Each row is a point. To make a cloud, some directions were put in groups of two or more. Within a group, all points are equally far from the middle, so they leave a hole (a ring in 2 directions, a hollow ball in 3). The other directions are filled evenly. Then the cloud was stretched, turned, moved and blurred a little. Count the holes, and give their numbers of directions, smallest first.

Cloud (14 x 2):
[[ 0.01  0.61]
 [-0.30  0.17]
 [ 0.41  0.58]
 [-0.26 -0.05]
 [ 0.35  0.60]
 [-0.15 -0.19]
 [ 0.50 -0.17]
 [ 0.57 -0.09]
 [-0.29  0.29]
 [-0.24 -0.09]
 [ 0.02 -0.30]
 [-0.29  0.05]
 [ 0.30 -0.29]
 [-0.24  0.39]]
Holes: 1 (2)

Cloud (19 x 3):
[[-0.40 -0.03  0.09]
 [ 0.19 -0.38 -0.40]
 [ 0.51  0.20  0.07]
 [ 0.44  0.01  0.44]
 [-0.50  0.16 -0.16]
 [-0.54 -0.08 -0.19]
 [ 0.54  0.23  0.20]
 [-0.40  0.29 -0.62]
 [-0.35  0.40 -0.35]
 [ 0.11  0.66 -0.11]
 [ 0.01 -0.49 -0.22]
 [ 0.26 -0.24  0.06]
 [ 0.37  0.02 -0.31]
 [ 0.46  0.31 -0.08]
 [-0.51  0.13 -0.19]
 [-0.08 -0.35  0.06]
 [-0.02 -0.49 -0.19]
 [-0.16  0.69  0.15]
 [ 0.39 -0.10  0.04]]
Holes: 1 (2)

Cloud (22 x 3):
[[-0.43  0.17  0.28]
 [ 0.28  0.10  0.30]
 [ 0.43  0.10  0.09]
 [-0.37 -0.21 -0.35]
 [-0.69 -0.49 -0.19]
 [-0.11 -0.27  0.06]
 [-0.17  0.47 -0.27]
 [ 0.53 -0.20  0.03]
 [-0.48 -0.09 -0.37]
 [-0.58 -0.43 -0.10]
 [-0.50 -0.20 -0.05]
 [-0.75 -0.29 -0.37]
 [-0.26 -0.11  0.24]
 [-0.69  0.17 -0.19]
 [ 0.02  0.34 -0.08]
 [-0.31  0.11 -0.11]
 [ 0.16  0.23 -0.23]
 [-0.35 -0.09 -0.36]
 [ 0.07 -0.15  0.25]
 [-0.30  0.37 -0.14]
 [-0.52  0.27  0.00]
 [-0.62  0.24 -0.44]]
Holes: 0

Cloud (31 x 4):
[[-0.35  0.41 -0.30 -0.12]
 [ 0.21 -0.03 -0.51  0.33]
 [ 0.18 -0.09  0.51 -0.31]
 [-0.13  0.53  0.16  0.17]
 [ 0.49 -0.34  0.41  0.10]
 [-0.06 -0.22 -0.02  0.62]
 [ 0.27 -0.22 -0.36  0.44]
 [ 0.15  0.37 -0.50  0.15]
 [-0.43 -0.47 -0.10  0.16]
 [ 0.12 -0.22 -0.03  0.62]
 [ 0.36  0.53  0.11  0.16]
 [ 0.50  0.20 -0.25 -0.34]
 [ 0.55 -0.06  0.41  0.26]
 [-0.33  0.22 -0.52  0.07]
 [-0.14  0.36  0.31  0.31]
 [-0.19  0.58 -0.11  0.05]
 [ 0.57  0.33  0.27 -0.03]
 [ 0.21 -0.64 -0.10 -0.11]
 [-0.23 -0.57  0.22  0.00]
 [ 0.14 -0.16 -0.40  0.47]
 [ 0.06  0.02  0.28  0.58]
 [ 0.00  0.15 -0.57  0.28]
 [-0.43 -0.02 -0.46 -0.16]
 [ 0.46  0.17 -0.21 -0.42]
 [ 0.25 -0.23 -0.38 -0.40]
 [-0.27 -0.26 -0.40 -0.33]
 [ 0.26  0.10 -0.17 -0.57]
 [ 0.26  0.28  0.34  0.42]
 [-0.03  0.41 -0.49  0.15]
 [-0.30  0.25  0.32 -0.18]
 [-0.11 -0.23 -0.19  0.58]]
Holes: 2 (2, 2)

Cloud (27 x 4):
[[-0.05  0.24  0.59  0.13]
 [ 0.15  0.45  0.11 -0.33]
 [-0.08  0.48 -0.42  0.29]
 [ 0.30 -0.28 -0.37 -0.21]
 [-0.07 -0.54  0.45 -0.26]
 [ 0.58  0.07 -0.12 -0.19]
 [ 0.03 -0.43  0.30 -0.40]
 [ 0.43  0.34  0.32  0.08]
 [ 0.33  0.33  0.03 -0.35]
 [-0.41  0.39 -0.39  0.25]
 [-0.14  0.39  0.43  0.23]
 [ 0.29  0.04  0.16  0.33]
 [ 0.08  0.38 -0.12  0.41]
 [ 0.18  0.55 -0.35 -0.10]
 [-0.27  0.45 -0.36  0.30]
 [ 0.27  0.51 -0.14  0.28]
 [ 0.09  0.63  0.11  0.22]
 [-0.53  0.21  0.22  0.32]
 [-0.68 -0.23  0.40 -0.09]
 [-0.59  0.01  0.37  0.24]
 [-0.25 -0.30  0.34  0.31]
 [-0.25  0.52  0.34 -0.13]
 [ 0.04 -0.37 -0.14  0.32]
 [-0.32 -0.32 -0.53  0.11]
 [-0.11  0.35  0.15 -0.38]
 [-0.15 -0.19 -0.61 -0.08]
 [ 0.07  0.55  0.34  0.15]]
Holes: 1 (4)
